Rows are points. To make a cloud, some directions were put in groups of two or more. Within a group, all points are equally far from the middle, so they leave a hole (a ring in 2 directions, a hollow ball in 3). The other directions are filled evenly. Then the cloud was stretched, turned, moved and blurred a little. How many holes are there, and how many directions does each take, smallest first?

Cloud (13 x 2)
[[ -2  38]
 [ 20  36]
 [  3 -38]
 [ 33   0]
 [-23 -51]
 [-16 -31]
 [ 60 -58]
 [ 18  25]
 [-10  18]
 [-30 -47]
 [  9 -36]
 [ 36 -57]
 [ 29 -26]]
Holes: 0

Cloud (13 x 2)
[[-53 -22]
 [ 43  12]
 [  8 -33]
 [-59 -12]
 [ -7 -36]
 [-25  43]
 [ 41  -3]
 [-60  14]
 [-58  18]
 [-54  23]
 [  2 -35]
 [ 18  42]
 [ -1  45]]
Holes: 1 (2)

Cloud (22 x 3)
[[ 25  49 -16]
 [-45  -3  35]
 [-15  11  51]
 [-32 -44  -1]
 [ 60  -8  -2]
 [-14   3  49]
 [-53  21  43]
 [-58  38 -14]
 [-23  25 -33]
 [-36 -31  -6]
 [ 59 -11   6]
 [ 19  20 -36]
 [ 11  21  45]
 [ 19  10  41]
 [-21 -45  29]
 [ 51   9  -8]
 [ 21  -5  41]
 [-25 -18 -28]
 [-22  40 -33]
 [-35 -36  18]
 [ 41   6  23]
 [ 41 -49  34]]
Holes: 1 (2)

Cloud (21 x 3)
[[-13  32  -3]
 [  7  34 -20]
 [ -5  33  -2]
 [ -3 -45 -36]
 [ 22 -35  -3]
 [ 24  -6   8]
 [ -7   8  15]
 [-32 -19 -29]
 [  5  -1 -57]
 [ 15  -6  15]
 [ 31 -19 -13]
 [-22  12 -54]
 [ -9 -21 -59]
 [ -1   0  18]
 [-22  33 -31]
 [ 20   3 -42]
 [ -6 -45 -14]
 [-12   2 -60]
 [  5 -31   9]
 [ 18 -16 -48]
 [ 29   4  -8]]
Holes: 1 (3)

Cloud (31 x 4)
[[ 30  54  -7  -8]
 [ 26  49  16  38]
 [ 17  10  42 -28]
 [-32  30  27  -9]
 [ 47 -18   0 -36]
 [ 31   7  -4 -53]
 [ 48  32  -1 -31]
 [-22  46 -16  -1]
 [ 38  44  30 -12]
 [ 28 -19 -21 -35]
 [  3  31   1 -47]
 [ 22 -10 -27 -38]
 [ -9  56   1  24]
 [ 56  35  26   2]
 [-38  19  26   1]
 [  9  43  29 -25]
 [ 46  14 -12 -40]
 [  2  52 -18  -8]
 [ 17  58  -9   0]
 [ 24  58  -6   3]
 [ 24  54  30  15]
 [-39  34  -4 -11]
 [ 51  -4 -13 -33]
 [ 46  30  38  11]
 [ 11  23 -16  42]
 [  9  17  33 -39]
 [ 13 -31 -18  -6]
 [ -4 -10 -18  28]
 [  9  60  19  -2]
 [ 19  40 -23  23]
 [ 47 -17 -17 -21]]
Holes: 1 (4)

Cloud (31 x 4)
[[ -8  35 -31   3]
 [  5 -32 -31  26]
 [ 24  -3  18   6]
 [-35 -21 -49   0]
 [ -7  30 -38 -18]
 [ 36   6  -8   6]
 [  3 -34 -44 -28]
 [  3  17  17   4]
 [ 25   6   8 -38]
 [ -8 -58   9 -17]
 [-42 -39  -6  10]
 [-21  11  -5  26]
 [-49 -16   6 -27]
 [-45 -25  -6  22]
 [-25  12 -28  31]
 [ 10 -53   7  -5]
 [ 26  10 -13 -40]
 [ -4 -51  22   8]
 [-24 -12 -17 -36]
 [ -6  -1 -11 -44]
 [-10 -17   6 -49]
 [-14 -36 -50  -9]
 [-50   2  11 -20]
 [-50 -29 -13  -3]
 [-21  31 -49   0]
 [-46 -35 -13   1]
 [ 33 -20 -45 -38]
 [-60 -11   3   4]
 [ 12 -21 -18  28]
 [-40  -1 -42  23]
 [ 34  25 -22  -4]]
Holes: 1 (3)

Cloud (53 x 6)
[[ 16  21  -8 -43 -17 -29]
 [-41  38  -1 -22  31   1]
 [ 48  23   3 -21  27  25]
 [ 16  -4 -55   3   6 -26]
 [-24 -25   1 -12   3  29]
 [-22  -8  40  30  35  -4]
 [ 19 -12  39 -18 -17  -2]
 [-13  48  29  16  20   5]
 [-11 -21  37  15  -4 -39]
 [  0  -3  49 -27   2  12]
 [-38 -10  38  16  -1 -31]
 [ 33 -39 -16 -14   5 -16]
 [-33   6  24  12  13 -49]
 [ 27  38  17 -38  40  -4]
 [-33 -14  42   7   2  17]
 [ 29  32  40   8  19  20]
 [-15  -5  21 -12  37  35]
 [ 51   2   8  -1  51 -18]
 [ 35  26 -15 -20 -13  25]
 [ 35 -18  -5 -24 -18 -16]
 [-16  -7 -28  20  10  27]
 [-31  11  11  17  51  -4]
 [-22  41  31  -3  31  20]
 [ 21   9   1  -2 -35 -35]
 [ 19 -41   6  27   6 -23]
 [-27  45  16  19  19 -11]
 [-27  27 -40  10  18  -7]
 [ 10   2  22 -43 -14 -21]
 [-12  30 -40 -39  14 -14]
 [ 26 -33   4   2 -11 -35]
 [ -2 -29 -17  23  40   8]
 [  9  -2  60   3   7  12]
 [  9  16 -19 -13  58 -26]
 [ 49  24 -19 -22  35   4]
 [ 31 -22 -13 -28 -12 -16]
 [ 24  32   7 -40  41 -20]
 [  9 -48 -12  -7  12 -30]
 [ 10 -17  -1  -2 -17 -51]
 [-11   6 -33   8  -4 -50]
 [ -6  32 -11  30  19 -25]
 [  6 -28  -4  36 -11 -15]
 [ 36  24 -25 -28 -17 -25]
 [-32  28  13  12 -19 -38]
 [  7 -23   9  21 -24 -31]
 [ 41   8 -30   9  -7 -31]
 [  9 -42 -32  16  17  -8]
 [ 54  25 -18 -15  34  -9]
 [ 36  31  13   6  -4  27]
 [  6  22 -10   1  37 -51]
 [ 18  42  17  12   4  27]
 [ 10  39  17 -41  39   5]
 [-31   8 -27   6 -25  19]
 [ -2  26  44  -1  28  31]]
Holes: 2 (3, 3)

Cloud (50 x 6)
[[  4  26  14  14 -22 -22]
 [-22 -12 -13  12  10  24]
 [-10 -25  -4  17 -37  35]
 [ 11  26  12  12 -21 -24]
 [ 21 -20  22  13 -45  28]
 [  5 -16 -32  40 -18  25]
 [ 14  38 -34  -5  -7 -15]
 [-20  33  26  -5 -19 -17]
 [-25 -39 -14  16  15   1]
 [-43  14 -25  -1  21 -32]
 [-21 -27  17 -37 -18  10]
 [ 37 -39  32  -7 -14  -1]
 [-25  29  -2 -11  35 -37]
 [ 43   3 -25  13   7  18]
 [ 16 -32   8  13 -43 -13]
 [ 16  19 -32  30   6 -25]
 [ 29  19   0   7   6 -38]
 [ 17 -18  24 -14 -11 -43]
 [-32  -3  -5  -9 -54 -14]
 [-22 -15  28 -56 -23 -14]
 [ 20   4  16  -3 -31 -31]
 [ 25  -5  27   7  41  -3]
 [ -8   7  23  35  35   3]
 [-11  50 -16  14   2 -16]
 [  4  23  26  -9  35  11]
 [  1  -9 -44  39 -14  -9]
 [ 19 -10  34   8  36  -6]
 [ 41  -5   1  19  35  -8]
 [  3  22  33 -44  17 -30]
 [  8  21   7 -22  39  -1]
 [ 25 -42  33  -4  -6 -16]
 [ 16 -19  14 -59 -37 -18]
 [ 29  20 -32 -20  -5  -1]
 [ -9  -2  27  12  34 -32]
 [ 32 -39  36  -8  -5  -5]
 [ 23  21 -22  24  10 -30]
 [ 11  53 -18   0  -5  -5]
 [-28  22 -16 -20  16  -2]
 [ -2  15  22  35  29  18]
 [ 25   3 -32  -9 -24  19]
 [-28 -30 -13  20   6  16]
 [ 40  12 -24 -10   6  11]
 [ 46  -1 -13  15  26   6]
 [  6  -2   4 -24 -60  18]
 [  8  12  32  35  -1  25]
 [-31 -18  14  19 -39 -11]
 [-48  -6   0 -31 -31 -14]
 [  3 -38  -9 -18 -36 -38]
 [-22 -36 -14  15  18   3]
 [ -3  35  27  -6  23  15]]
Holes: 3 (2, 2, 2)

Cloud (79 x 8)
[[ -5  -9 -10  -7  26  -1  -9  36]
 [-16 -13  29 -13  -2  12 -21 -23]
 [  2  24 -13 -28  23 -11   3  17]
 [ 26  15  -7  11  25 -10  11   4]
 [ 15 -33  29   7  15   9   6  25]
 [  2  22  32 -15   2 -11   6   4]
 [-22  -4 -19   8 -29  15 -35   4]
 [ 15  -4 -13  17   4 -22  -6  40]
 [ -5 -23  49 -31  18 -12  18  -1]
 [ -7 -25 -10   3   5   9  38 -23]
 [ 12   4  24 -25  21  16  39 -11]
 [  3 -58  33  -9 -43  32  -6   0]
 [ 18 -40  16 -16  33   4   5  30]
 [-15 -49  11 -19 -27  36 -29   5]
 [ 26  15  11   3  55 -30  15  16]
 [ 10 -20  15 -18  29   6   2   7]
 [ 38 -33  -6   7  13  18  26  15]
 [  4  16  12   9 -29  -9 -21   3]
 [-20 -22  17   5  -9  16   1 -10]
 [ 12  12 -27 -30  10 -15  21  -9]
 [ -5 -19   1   2 -34  16   9  -5]
 [ 30 -33  25   8  24 -14  23 -47]
 [  9 -24  51 -10  23   6 -10   5]
 [  2 -19   7 -16  37 -44  23  13]
 [  0  38 -29   6  38 -21  -2  -1]
 [ -3 -28  28   4 -16   9 -32   9]
 [ 30  13 -17  -2  14 -27  26  -8]
 [ -1  17  25  10  25  -2 -10 -17]
 [ 20 -12  17 -43   1 -11  12  -1]
 [-19  -6  20  25   7   5   6 -36]
 [-26  26   3   3   1  16 -45  40]
 [  3  -8   3 -10   1 -33 -28 -30]
 [ 12  -6   2 -14  30  10 -11  11]
 [-26 -16  44 -27  -1  11  -4  21]
 [  7  44   4   8  -9  21 -37   9]
 [-16 -10  17 -36  10  28 -23 -11]
 [ -9  26   5  10  28 -13   1   9]
 [ 16  12  -1  32  -1 -14 -29  38]
 [ 16   5  33 -25   7 -23  14  10]
 [-10   1  31  -6  10  26  -5 -22]
 [  4 -29  -6  -9  -1   5  -1  19]
 [ 32  11   4  34  20  10 -32  11]
 [ 31 -14  30  -9   6  16  23 -41]
 [ 18 -24  24 -14  47 -21  36   6]
 [-17  15  11  26  33 -10  21 -10]
 [  1  -1  20  23   2   5 -43  -9]
 [ 30  40   3  29  28  -6 -33  37]
 [ 11   5 -10  -2   6   1  -8 -13]
 [  0 -34  22  13 -27  28 -21 -17]
 [ -3 -46  20 -12 -36  43  -3   6]
 [ 31   2 -32  21   2  14   0   4]
 [  4  -7  -9 -16   3 -28  -5  34]
 [ 15 -20  18  24 -16  15 -32   6]
 [-10   7 -25  32 -37  39 -33 -11]
 [ 10 -11 -29 -12 -17 -16   9   4]
 [  9  -3   1 -60   0  -7  19  -8]
 [-31  -6 -20  -3 -20  17 -48   6]
 [-20 -21  -1  -4 -18   4 -35 -20]
 [ 13 -18   5  -1  33   6 -12   1]
 [  2   0   2   2  -4  33   4 -23]
 [ 31   7 -33  30  11  -3  -6  16]
 [-16 -28   6   8 -35  28 -12  22]
 [ 18 -10  -5   2  39  29 -19   3]
 [  8  -3   3 -44   4  -2  -6  29]
 [ 19 -10  11 -33  -7   7  14 -19]
 [ -6  -8  27  -1  -7 -28 -26   1]
 [ 11  -2 -21   5  32 -12 -22  16]
 [ 11   1 -17  14  20   7  35 -17]
 [ 20 -22  28   9   0   4   4  15]
 [  6 -18  46  12 -28  14 -17  28]
 [  8  13  -6 -24  33  20  -4 -10]
 [ 41 -50  14 -35 -12   4   2 -13]
 [  1  17 -42 -24  15   8  -9 -22]
 [-15   7  -5 -21   1   8   0 -10]
 [ 22 -49   3 -27 -19 -10  -2   1]
 [  6  26   9  37  22 -24 -24  17]
 [ -4 -19  -4 -37 -10  40  10  25]
 [-12  18  33 -15   8  25   9 -35]
 [-13  23  23  17   8 -15 -15   2]]
Holes: 0

Cloud (83 x 8)
[[-35  14  34 -10 -22  -4  18  41]
 [-46   4   3   3  -8  35  -1   8]
 [ -9  21  14  -6 -32  -6  32   4]
 [-16  -4  16  24 -33  35  46   1]
 [-14  21  14 -22   2   8 -25  33]
 [ -6 -36  -2  29  30  -7  31   7]
 [-28  25  46   6  28   4  25 -16]
 [ 11  11 -14  18  -6 -23  -4  37]
 [ 10 -23 -52  27 -10  -6  21   8]
 [  5 -17   6  21   8  15   7 -32]
 [-29  31  16   7  -7 -26  26  15]
 [-44 -50  13  53   4  -8  35 -27]
 [-18  18  31 -16 -25   5   3 -22]
 [ 23  42   7  28 -16 -15  29  31]
 [-43  10   6  47   8 -16  28 -46]
 [ 39 -21 -31  11 -25   2  -3 -29]
 [ 24  -7  17 -11  21  34  -3  23]
 [ -9  -8 -15  -7  12 -22   2   1]
 [-18  -6  -4  40 -28 -23  34 -16]
 [  5 -31 -15   2 -21   7 -27 -21]
 [-18  31 -18 -15 -50   1  37  -9]
 [-39   5  35  19 -41  25  50  24]
 [ 38  12  18   0  -5  27   8  19]
 [ -9  26  12  14 -25   3  18  42]
 [-41 -29   8  51   8 -13  30 -44]
 [ 35  12  -2  25   1 -18  26 -12]
 [ 37  -9 -37   7 -30 -22  -3 -30]
 [-12  11  43   7 -34  30  15 -16]
 [ 18  40  -8 -24 -40 -31 -10  37]
 [  9   2  -5  52  30 -24  32  -8]
 [ 14 -29 -49   1 -38 -28  15  16]
 [-12   9   2   7 -18  -4   2  26]
 [ 44  25  17  11 -35 -36 -11   0]
 [-15  28 -42   2 -17 -33 -35 -11]
 [ 31 -21  10 -27  -7   9 -21 -19]
 [-34  -9  47   2  11  18   0 -18]
 [-23 -25   1  -7 -33 -11 -11  21]
 [  0  16  -3 -22  -9   8 -31   5]
 [ 14  21 -12 -19  -5 -25 -23 -21]
 [-13  20  11 -27 -24 -19 -40  15]
 [ -2  31  50   1 -33 -20  31  -7]
 [ -7  18  14 -44   6   3  39  15]
 [  5  26  21   4 -19  42  14  41]
 [ -8  10  15  23  23 -16  27  21]
 [-10  49 -10 -24 -12   4  -3   4]
 [-44  -9  17 -45   3 -10  30 -17]
 [ -3  13   9 -43 -14 -17  -4 -29]
 [ -3 -12   5 -43 -39   9 -20  10]
 [ -7  -5  -8  25  16 -36  39 -18]
 [-13  23   0  34 -12   5  20 -29]
 [  6   5 -23   4  -2  18  41  25]
 [ -2 -15   9  -3  24  -8   3  13]
 [-33  33  31 -19 -18  29  24  35]
 [ -3 -21  10 -10   7  -3 -33  20]
 [ 18  24   3  -4 -16 -41 -16  14]
 [-52   3  35  16  -3   9  37  42]
 [-22  21  43 -26   7  16 -21 -18]
 [-43 -47   6  -7 -19  -2  26   5]
 [ -7  28  18  37  -5 -25 -19 -23]
 [ 19   4 -40  21  14 -14 -16 -12]
 [  4 -28  38 -13  -6  30   6  -4]
 [ 24  10  25  20 -20  22  19   5]
 [ 28  40 -16  41 -17 -37  19  12]
 [ 34 -10 -23  38 -46 -29  14  -2]
 [ -9 -40  17 -32 -14   3 -29 -11]
 [ -1  -2  -8  42 -20 -10 -19 -18]
 [ -6 -24 -20 -10 -38 -25  32  24]
 [ 22  13  36   5 -47  -4 -10   8]
 [-22  -1   4 -14 -14  -5 -12  18]
 [ 34 -16  24  21  -8  31  10  -4]
 [-40 -24 -15 -16 -30  -4  37 -15]
 [-33 -23  45  21 -35 -21  40 -12]
 [  6  -4  -2  30   6  38  37  27]
 [-41 -18  10  21   7 -40  35 -51]
 [ -6   4  -2  16 -44   5  60  -9]
 [-18  -9  34   3   9   4  13 -29]
 [ 27 -11 -48   0 -46 -37   2  16]
 [ 11 -12 -27  -6 -39  -1  40  27]
 [  5   4  30  -6 -28   7  35  19]
 [-33 -24  22 -31 -33   6  32  23]
 [  0  14 -10  22  16 -12   5 -18]
 [ 34  19 -13  19 -10  -7   8  -6]
 [-21 -23  28  38  13  25  43 -12]]
Holes: 0
